Rows are points. Each copy is the shape, with its points in the same order, turned, moved and blurred by noise. Is it also mirrored, or only turned?

Shape, 7 rows:
[[-13 -39   3]
 [ 20 -13  -7]
 [ 63  22 -96]
 [ 11 -29 -45]
 [ 13 103  -2]
 [-18   4  21]
 [-32  -1  -4]]
Copy 1:
[[ 37  -3  43]
 [ 41 -11   3]
 [ 60  51 -74]
 [ 50  26   5]
 [-32 -39 -80]
 [  0 -32  24]
 [ -5   2  19]]
Copy 1 is: mirrored
Copy 2, 7 rows:
[[  13   -9  -23]
 [ -17  -14    3]
 [-121  -22   -7]
 [ -41  -14  -32]
 [ -57   65   84]
 [  17   24   12]
 [   1   39   -4]]
Copy 2 is: mirrored

Shape (9 x 4):
[[-41  -8 -71 -13]
 [ 55  47 -12 -44]
 [ 37 -54  32  29]
 [ 48 -31 -19 -57]
 [-40 -22 -54 -45]
 [-13   8  51  10]
 [ 11  25 -57  42]
 [-43  14  52  -4]
 [ 66  43  37  46]]
Copy 1:
[[  2 -11 -51 -81]
 [ 68   4 -25  31]
 [-31  32  63 -12]
 [ 57  46  10 -23]
 [ 26 -16 -23 -96]
 [-15 -32  46   2]
 [-30  18 -68  -6]
 [-10 -80  33  -5]
 [-24  10  -2  79]]
Copy 1 is: mirrored
Copy 2 (9 x 4):
[[-55 -12 -60  18]
 [ 34  16 -28 -64]
 [ 31 -38  42  32]
 [ 60 -16 -49   4]
 [-29   6 -80  32]
 [ -6  36  45  13]
 [-52 -40  -5 -33]
 [-19  58  35  24]
 [ 20 -19  71 -59]]
Copy 2 is: mirrored
Copy 3 (9 x 4):
[[ 17  34 -55 -38]
 [-17  83  50  -1]
 [ 30 -11  25  66]
 [ 40  31  49 -11]
 [ 21  17 -33 -56]
 [-47 -11   7  39]
 [  1  66 -56  32]
 [-57 -33  -1  16]
 [-44  56  33  89]]
Copy 3 is: only turned
Copy 4:
[[ 36 -22 -86  42]
 [ 17  68  11  11]
 [ 69 -37  41 -45]
 [ 53  51 -31 -40]
 [ 26 -12 -91  -7]
 [ -3 -31  28 -25]
 [ 65 -26   1  63]
 [-28 -35   4 -32]
 [ 30  13  85  15]]
Copy 4 is: only turned
